Each row is a point. The points of each table are mixes of a few directions, plus a little noise. How many directions does each table use, and how many do they share? Where both have some left over, give the other angles between the two spaces (their principal angles), to ten degrees, smallest first.

First (4 x 3):
[[ 0.07  0.36  0.18]
 [-0.13 -0.67 -0.34]
 [ 0.00  0.02  0.01]
 [ 0.06  0.29  0.15]]
Second (4 x 3):
[[-0.10 -0.50 -0.25]
 [-0.03 -0.15 -0.07]
 [ 0.00  0.02  0.01]
 [ 0.12  0.63  0.32]]
Directions: first 1, second 1, shared 1

First (8 x 4):
[[-0.24 -0.21 -0.24  0.20]
 [-0.26  0.20 -0.27  0.11]
 [ 0.18  0.03 -0.19  0.44]
 [ 0.33 -0.41  0.43 -0.25]
 [ 0.06  0.13 -0.19  0.33]
 [ 0.34  0.30  0.48 -0.50]
 [-0.36 -0.18  0.00 -0.29]
 [-0.05  0.13 -0.02 -0.04]]
Second (8 x 4):
[[-0.03 -0.22  0.05 -0.06]
 [-0.08 -0.49  0.11 -0.13]
 [ 0.19  1.13 -0.26  0.30]
 [-0.07 -0.43  0.10 -0.11]
 [ 0.03  0.21 -0.05  0.05]
 [-0.03 -0.14  0.03 -0.04]
 [ 0.05  0.26 -0.06  0.07]
 [-0.06 -0.32  0.07 -0.09]]
Directions: first 3, second 1, shared 1

First (9 x 8):
[[-0.29  0.21 -0.03  0.00  0.42 -0.05 -0.05 -0.01]
 [ 0.12 -0.08  0.01  0.00 -0.17  0.02  0.02  0.00]
 [-0.57  0.40 -0.06  0.01  0.83 -0.10 -0.09 -0.02]
 [-0.42  0.30 -0.05  0.01  0.61 -0.07 -0.07 -0.01]
 [ 0.26 -0.18  0.03  0.00 -0.36  0.04  0.05  0.01]
 [ 0.45 -0.32  0.05 -0.01 -0.64  0.08  0.07  0.02]
 [ 0.70 -0.49  0.08 -0.02 -1.01  0.13  0.11  0.02]
 [-0.24  0.17 -0.03  0.01  0.34 -0.04 -0.04 -0.01]
 [ 0.00  0.00  0.00  0.00 -0.01  0.00  0.00  0.00]]
Second (10 x 8):
[[-0.36  0.21  0.29 -0.31  0.20 -0.09 -0.13 -0.04]
 [ 0.57 -0.34 -0.48  0.50 -0.33  0.14  0.21  0.07]
 [ 0.26 -0.15 -0.21  0.22 -0.15  0.06  0.09  0.03]
 [-0.21  0.12  0.17 -0.18  0.12 -0.05 -0.07 -0.03]
 [ 0.09 -0.05 -0.07  0.08 -0.05  0.02  0.03  0.01]
 [ 0.57 -0.34 -0.48  0.50 -0.34  0.14  0.21  0.07]
 [-0.51  0.30  0.43 -0.44  0.29 -0.13 -0.18 -0.06]
 [-0.61  0.36  0.50 -0.53  0.35 -0.14 -0.22 -0.07]
 [-0.21  0.13  0.18 -0.18  0.13 -0.05 -0.08 -0.02]
 [ 0.39 -0.23 -0.32  0.34 -0.23  0.09  0.14  0.05]]
Directions: first 1, second 1, shared 0; angles 50

First (7 x 9):
[[ 0.65  0.62 -0.10  0.16  0.09  0.31 -0.47  0.20  0.39]
 [ 0.44  0.32 -0.64 -0.33 -0.47 -0.24 -0.12 -0.22  0.06]
 [-0.21 -0.17  0.24  0.11  0.17  0.06  0.08  0.06 -0.05]
 [-0.19 -0.24 -0.30 -0.30 -0.33 -0.34  0.25 -0.26 -0.23]
 [-0.36 -0.32  0.16 -0.01  0.05 -0.09  0.22 -0.05 -0.18]
 [-0.11 -0.02  0.45  0.31  0.39  0.29 -0.08  0.24  0.09]
 [-0.23 -0.19  0.18  0.05  0.10  0.00  0.11  0.02 -0.09]]
Second (8 x 9):
[[ 0.07 -0.15  0.06  0.07  0.04 -0.06  0.05 -0.03 -0.08]
 [-0.08  0.17 -0.06 -0.08 -0.05  0.07 -0.06  0.03  0.10]
 [-0.47  0.98 -0.37 -0.45 -0.28  0.38 -0.35  0.19  0.55]
 [ 0.27 -0.56  0.21  0.26  0.16 -0.22  0.20 -0.11 -0.31]
 [-0.05  0.11 -0.04 -0.05 -0.03  0.04 -0.04  0.02  0.06]
 [ 0.42 -0.89  0.33  0.41  0.26 -0.34  0.32 -0.17 -0.50]
 [-0.17  0.35 -0.13 -0.16 -0.10  0.13 -0.12  0.07  0.19]
 [ 0.01 -0.02  0.01  0.01  0.00 -0.01  0.01  0.00 -0.01]]
Directions: first 2, second 1, shared 0; angles 60
